Each row is a point. Before rounding, the points of a table are all equally far from one centre. They may lie mostly on one side of it. Write the centre, to within rounding.

Points (5 x 2)
[[ -1.8  -6.1]
 [ 17.0  21.5]
 [-20.3   6.7]
 [-21.3  10.0]
 [  1.3  33.9]]
Centre: [-1.7 14.0]

Points (11 x 4)
[[-31.9 -14.8  -2.8  26.5]
 [-25.1   1.9 -13.1   6.0]
 [ -6.8  10.7  -8.0  -6.1]
 [ -6.5   5.0 -11.4  -9.2]
 [  8.7  -8.8 -23.7   6.2]
 [ -4.3 -45.4   5.1   9.3]
 [  0.5  -3.5 -23.6  23.2]
 [-26.6  -1.6  27.4  14.1]
 [-11.7  -0.1  -1.7 -16.0]
 [-24.3 -37.2  13.2  13.9]
 [  8.7   2.3 -19.3   3.3]]
Centre: [ -3.3 -12.4   6.4  12.6]

Points (16 x 9)
[[  7.2  17.2 -18.7   9.5 -17.9  10.1 -26.8 -13.5 -15.1]
 [ 19.1   7.9 -35.4  19.8  -4.2   4.4 -10.7   3.9  12.3]
 [  8.2  11.7 -21.0  36.9   4.1  18.9 -15.4   9.9 -16.3]
 [ 11.4   5.1 -18.0  10.3 -27.1  18.1 -31.6  24.2  -7.1]
 [  4.0  -9.1 -14.1  -5.0   6.4  10.8 -36.4  19.0 -21.0]
 [  3.1  17.0 -39.6  21.5   1.7   9.0 -24.9   1.2  -9.6]
 [ 22.7  -8.1 -13.1  25.0 -12.3  17.4 -24.7  15.1   3.6]
 [  3.3   8.9 -25.0   0.2  10.0   9.5 -13.1  -7.2 -33.1]
 [  8.1   5.6  -5.4 -20.9  -1.1   7.4  -2.8  20.9   3.6]
 [  8.5  -3.6  -8.2  26.6  15.3   7.8 -22.1  16.3 -22.2]
 [  1.4  10.3 -41.9  13.1  -0.7   5.2   4.1  21.2   6.2]
 [  8.0  -3.6 -33.3 -12.2  -5.8   9.0  -6.3  29.1 -24.2]
 [ -4.1  -1.8   1.6   2.1 -30.6   2.5 -18.4   8.4   4.6]
 [ 17.2   8.6 -30.1  27.8   5.0  -2.9 -12.8  -0.4  -0.5]
 [ 12.9 -10.4 -40.6   5.4  12.9  12.1  -9.9  -3.3 -13.5]
 [ 23.4  -7.5 -20.6  24.7  -3.0  24.7  -5.3  -0.5 -19.6]]
Centre: [  1.9   0.4 -17.1   7.2  -5.5   9.6 -10.1   9.7  -8.3]

Points (15 x 12)
[[ 17.6   1.8  14.7  16.5  47.6  -3.2 -18.5  14.9  -0.6  14.9  16.0  24.7]
 [ 21.2  13.3  -9.8  -3.4  18.7 -11.8 -14.2  -8.7 -29.0  -8.0   4.1  30.0]
 [ 18.9   2.1   8.1   4.5  12.6 -14.5 -32.0  26.4 -14.8  14.0  -1.8  25.9]
 [ -0.4  11.5 -13.8   3.5  30.9 -14.7 -12.8  42.6  -7.7 -19.7  18.1   8.7]
 [ 11.2   0.5 -28.8  -2.0  -2.3 -11.6 -16.2  18.0 -15.9  -9.6  30.5   3.3]
 [-19.8  34.3  -1.0  -0.2   1.1 -23.6  -8.4   3.3 -30.0   3.4   3.4   4.1]
 [ 15.4  10.3  -1.3   6.4  18.6  25.1 -36.8  -1.0  -3.6  14.4   5.4  16.0]
 [ 13.6   4.2  -9.4 -15.2  13.5 -19.8 -25.7  35.7  -5.6  -8.3  13.6  20.7]
 [-13.2  -3.8 -14.9  17.8  -1.3   0.6   0.4  -9.2  -6.1  17.5   6.9  36.0]
 [ 12.3  20.4   1.3  10.6  -2.7   2.9 -13.1  21.7 -13.6  -5.6  -4.5  36.5]
 [  7.9  20.1  -4.1  -9.9  -3.4 -28.7 -11.0 -16.9   3.7   6.3   5.5  26.7]
 [ -0.1 -21.9  22.0  10.6  26.3   5.2  11.2   7.9 -10.9  10.7  21.0  30.4]
 [ 22.7  -4.6   3.9  12.7  11.9   0.0 -10.8  34.7  10.9  19.4  10.7  14.0]
 [-11.6  11.9 -10.3   5.1   2.0 -34.5  -5.1  14.4 -15.9 -12.2 -15.5  11.7]
 [  0.8  12.7  22.3   8.1   4.8   9.7 -10.7   7.2 -35.4 -16.0   5.5  29.9]]
Centre: [ -4.9   4.4   5.0   4.4  15.4  -5.6 -10.4   4.4  -2.9  -2.2  12.9   7.5]

Points (23 x 18)
[[-10.4  38.3  20.3  20.4 -10.9  -1.2   5.6   6.1   5.3  19.0 -24.9  -5.6
   -9.5   0.2  -1.5 -17.2  -4.8  23.9]
 [  2.7  40.4  -3.9  16.4   4.9  19.2   1.4  20.6   5.0  24.6 -14.0   7.0
  -31.6  11.0   6.0   2.2   5.5  43.1]
 [-11.1   3.3   9.0  24.0   1.8  -4.8   2.0  12.1   7.1   5.3 -22.5  17.6
   -3.0   1.5  -3.3   6.9 -24.8  17.9]
 [ -7.9  27.8   4.1  16.6  12.9  -4.4   4.8  11.2 -14.2  35.8 -26.1   4.2
   -3.1  -6.3  27.9 -17.8 -13.6  19.9]
 [ -1.4  47.5   1.1   6.1  11.2   6.0   3.4  14.7  -9.6   6.6   4.0 -10.0
   -7.9   1.1  18.5  -2.7 -11.5  36.3]
 [-13.2  46.0   9.0  28.9  -4.6   6.4  -6.5  13.2   6.1  11.7 -11.6   6.4
  -10.7   2.7   2.2  -1.7 -26.4  16.5]
 [ -8.2  23.3   7.2  14.0   0.4  26.9   5.9  32.7   2.4  11.2 -22.3 -11.6
    3.3 -11.1  12.6   6.6 -17.6  19.5]
 [ -6.1  41.4  -1.6  -6.1   5.3   7.5  -5.7  22.8   2.1   5.2 -11.2   3.1
  -11.6   2.1  19.5  -8.2 -11.7  29.2]
 [  1.1  45.2  20.7  19.0  11.0   3.3  21.9  21.0  -6.2  19.8 -12.9  -2.7
  -24.1   2.9  17.8  -2.3  -4.6  26.5]
 [ -0.5  29.6  11.4   8.8   3.4  22.7  21.2   2.9  21.9  -2.5 -13.5  -9.1
  -13.1  -8.9  32.8   8.2 -10.9  18.0]
 [ -9.6  34.6  19.2  34.7   0.6  -7.5  -5.5  12.2  -8.5  26.2 -17.2  10.2
   -7.0   7.7   5.7  -8.6   2.1  25.3]
 [-13.1  32.1  16.0  19.0  -2.6  14.6  18.8  18.9  14.8  20.5 -22.8   3.8
  -30.2  -6.6  14.3 -11.3  -9.7  23.4]
 [ -1.7  34.2  13.0   7.2  -8.5  19.7 -11.1   0.0   0.1   2.6 -21.8   9.0
   -1.0  -4.8  26.9  -9.3  -7.6  28.2]
 [  2.7  18.7 -10.6  20.6  -5.7  -3.4  13.4   2.5 -14.5  21.5   1.0  21.6
   -9.4  -0.1  30.7 -12.4 -16.6  11.2]
 [ -0.2  30.1  18.5  19.1   4.8  19.9  10.3  26.8  -9.3   8.1 -20.9 -10.2
  -25.5   3.1  30.0 -13.0 -14.6  15.1]
 [-17.2  19.4  22.0  17.5 -13.7  14.4  15.4  -2.9   0.4   9.4 -16.4   8.8
   -4.4  -2.4  21.0 -19.9 -10.3  21.8]
 [ 10.7  29.9   7.8  18.3  17.5  -8.1   7.5  19.8 -13.3   2.3  -9.5  -6.4
   -9.2 -18.3   6.3 -10.0  -4.1  23.0]
 [ -8.5  25.7  -2.0  31.4  -2.8  11.6  -4.2  -7.4 -21.4   9.5 -18.4   3.4
   -6.5  20.8  11.2 -16.5 -26.0  13.1]
 [  3.9  39.9   0.5  16.0  -7.8  24.0   3.4  20.6  -7.8   9.0 -22.2  -5.0
  -18.8   6.1  -3.7 -11.8  -3.3  34.0]
 [ 18.2  28.2  15.0   4.7  14.3   9.2   5.7  18.8   9.7  22.6 -30.3   5.3
  -11.1 -14.8  25.4 -13.4 -21.9  26.1]
 [ -6.8  44.6  12.7  14.6  10.9  13.8   8.5  12.7 -19.4  23.0 -11.9  17.5
  -14.1   6.0  12.9  -9.4 -22.4  13.7]
 [-15.0  23.2  15.8  14.6   3.6  23.7  -3.1   6.7   9.2  -5.1 -25.8   3.3
   -9.9   7.0   4.2 -17.5  -8.9  37.9]
 [  2.0  30.2  21.6   7.1   7.6  21.7 -17.3  -4.2   4.1  11.4 -14.9  23.4
   -1.0  -9.5   6.1 -10.1 -10.1  30.9]]
Centre: [ 7.1 15.0  3.1 18.1 11.7 15.1  2.8  2.6  6.9 21.2 -6.6 -2.4 -9.3  8.0
 10.3 -4.0 -6.6 15.3]

Points (30 x 24)
[[ 22.7  -4.9  18.4  18.0  13.6   8.6   0.9 -17.3   1.5 -17.5 -12.1  25.1
    4.2 -23.3   6.7   1.8  -4.9 -12.0  25.6  20.2  11.1   0.1  21.3 -26.5]
 [ 26.1   3.2  19.8   5.1  -2.2  -8.8   6.0 -15.5   7.3 -20.1 -19.5  20.5
    7.4  -9.7  -9.9  10.9  -6.0  -7.8  38.2  41.1  16.2   1.0   6.2 -22.5]
 [ 28.0  -0.6  10.3  14.6   2.9  -6.0   5.9  -6.4 -13.5 -25.8 -14.6  10.8
  -11.8 -31.6   3.0   4.1  10.7  -9.2  35.1  23.6  26.5 -13.7  -6.4 -13.0]
 [ 27.9  10.8  14.6  10.4  15.1   5.3  -8.4 -11.5  -6.9 -39.6 -22.3  22.2
  -15.5 -13.1  -7.0   6.9   7.9 -13.1  28.4  41.8  15.3 -14.6   8.9 -13.7]
 [ 27.5  -4.1  18.0  11.9  -7.1   6.6   1.2  -9.6   3.6 -30.6 -10.1  12.7
   13.5 -20.1   4.2   3.5  12.6 -23.2  29.1  26.8  11.7 -13.1  13.1 -27.6]
 [ 38.2  13.9  15.9  15.6  -2.4 -15.6  -9.9 -11.7  13.1 -16.1   1.2  23.0
   -4.7 -21.8  10.0   3.1   1.1   2.5  22.4  35.8  13.6  -7.1  -6.5 -30.1]
 [ 27.8  19.4   6.5  -2.1  12.5 -10.4   0.9 -19.6  17.2 -14.0 -17.9  10.1
  -12.3 -20.3   9.6   0.3  11.0   2.6  36.5  31.9  28.7 -16.1   3.0 -12.8]
 [ 34.7  -0.2  17.8  15.6   3.5   3.0  -1.2   8.0   8.2 -21.0 -10.1  13.1
  -20.6 -20.1 -14.5 -12.6   3.8 -20.5  21.4  17.7  18.6 -10.6  15.3 -20.6]
 [ 36.0   7.6   4.7  14.4   3.3  10.3 -13.8  -8.1  16.5 -22.7 -10.4  16.0
  -18.6 -19.8  -2.4   6.6   3.5   4.9  37.8  24.2  19.7  -2.9  20.0 -20.5]
 [ 33.9   0.1  22.7   8.8  11.4   4.5   4.0 -10.1  21.8 -13.5 -25.9  30.5
  -14.5 -12.8   9.2   2.0   5.6 -14.4  24.7  30.9  17.0 -10.5  -1.7 -22.5]
 [ 10.2  -8.8   7.1  11.8   7.2  -4.3   2.7 -10.4   3.7 -28.1  -2.7   5.6
   -3.6 -28.3   8.6   8.0  -1.9  -3.5  36.8  25.4   8.6  -1.0  18.3 -27.1]
 [ 25.1  10.5   9.6 -14.8   9.7  -5.5 -13.2 -12.6  19.6 -22.3 -14.9  23.0
    4.2 -19.0   8.5   3.7   1.7   3.8  28.7  17.7  10.4  -5.7  22.3 -19.4]
 [ 28.7   2.5  12.7   7.8  11.0  -3.5  -7.4 -10.1  -1.5 -19.4 -12.3  23.6
   -1.4 -24.3 -12.3  10.1  11.9 -25.7  24.2  17.1  13.6  -1.6  16.4 -29.8]
 [ 24.7   5.7  28.0  18.6  10.2   4.3  -9.8   5.6  -8.8 -19.1  -6.8   5.0
   10.9 -28.1  12.4   7.4   1.2  -9.1  26.9  22.6  20.3 -17.3   9.4 -22.1]
 [ 41.0  -2.2  13.4   5.4   3.0  13.9  -0.1  -6.1   4.4  -8.7 -19.1  17.2
  -18.2 -27.8  -6.4  -8.0   2.3  -1.0  30.2  14.9   4.7  -8.9  -2.4  -9.4]
 [ 32.8  16.5   9.8  21.4  10.8  -5.2  -1.4 -28.9  19.9 -16.4 -18.3   4.8
   -5.1 -13.6   2.3  16.0   9.3   1.5  29.2  46.2  17.0  -2.5  25.1 -11.8]
 [ 36.0   8.4  10.6  25.2  10.8   7.6   6.0   0.0   9.6  -4.6 -17.2  24.0
   -6.8 -30.2 -13.5  -2.4  14.6 -15.7  15.1  15.3  12.2 -12.5  19.9 -13.7]
 [ 28.8 -12.6  26.1  19.4  12.2  10.4   5.7 -13.2  -8.0 -24.0  -7.3  21.6
  -11.0 -18.7   3.4   6.1   8.9  -9.2  24.3  22.6  15.6  -1.2   9.4 -28.8]
 [ 21.5   5.8   5.7   0.5  14.6   1.2   6.2  -9.0  -0.2  -3.0 -10.6   2.4
  -14.6 -21.0   1.4  -6.7  13.2   1.5  44.4  33.0  20.6  -7.4  17.4  -8.1]
 [ 27.7   0.7   5.0   3.4   5.8   2.2   1.6   3.9   0.7 -11.0 -14.4  27.5
   -1.7 -21.4   7.2  19.4  -8.2 -14.2  27.7  13.2  30.7   1.7  12.4 -19.7]
 [ 23.5  17.5  30.8   7.7  16.7   7.8 -10.7  -1.6  -1.1 -19.5 -20.6  24.1
    6.0 -24.1   6.0   8.6  -0.8   6.2  26.5  18.6  11.5 -17.6  21.5 -13.5]
 [ 34.5   2.2  20.8  -4.3  -3.1  -2.5  -6.6   2.9   6.7 -21.1  -9.7  21.6
   -6.9 -24.0   2.2  19.5   9.3   8.7  26.6  20.0   9.7 -20.2  15.6 -27.7]
 [ 34.7   6.5  18.7   8.5  -7.6   1.4   4.8  -0.1   0.7 -15.7 -11.8  12.4
  -24.3 -31.0   6.1  20.9 -12.9 -10.4  25.1  24.5  16.3  -2.7  -1.2 -18.1]
 [ 34.0  -0.1   4.6  19.6   9.2   9.7   4.8 -12.9  10.7 -15.0   0.0  28.6
   -3.3 -24.7  23.7   1.4   6.7 -15.4  16.1  17.0  16.2  -9.7  13.6 -21.2]
 [ 15.6   1.5   8.6 -12.4  -2.5  -4.0   4.2  13.0  -3.0 -22.3 -19.7  13.3
   -6.9  -9.6  32.5  12.9   5.4 -12.1  30.6  22.5  23.2  -7.6  13.8  -6.1]
 [ 20.7  15.3  14.3  16.8   0.8  -2.1  -6.4 -18.2   3.9 -16.6 -12.2  22.5
   -4.1 -24.2  10.6   9.8   1.1 -13.5  14.1  11.2  32.6 -15.6  -8.1 -37.0]
 [ 31.3 -10.5  -0.4  10.5   8.7   3.5  -5.4  -7.8  12.5 -11.3 -12.9  26.6
   13.4  -6.7  -0.9  12.6   8.8 -12.5  31.1  14.4  20.8 -15.7  30.7 -12.1]
 [ 27.6  -3.5  12.4  16.7   1.6  -5.0   4.5 -11.5  -3.7 -23.9 -13.9  25.7
  -14.5 -21.2   3.1  10.6  -5.1  12.3  25.3   9.1  23.0 -14.9  17.2 -25.2]
 [ 15.5  -5.3  12.6   5.8   9.2   2.2  -6.2   3.8  12.3 -33.3 -18.3  24.8
   -2.5 -12.1  31.0  16.7   3.1  -4.6  34.4  16.2   6.6  -8.9   6.0 -16.7]
 [ 18.0   8.2  32.7   4.3   0.7   0.5  -0.4  -4.7  18.1 -26.7  -6.9   5.6
    1.4 -15.1   9.9  -2.9  -7.6 -12.7  37.3  16.6  11.4  -0.2  -0.1 -26.5]]
Centre: [  9.5   6.2  12.1  12.4  -2.9  -1.0  -6.0  -8.1   6.8 -12.3  -7.6   8.4
  -6.1  -1.0   0.1  10.2  10.1  -2.6   4.9  21.3  11.3  -5.9   3.5   2.0]
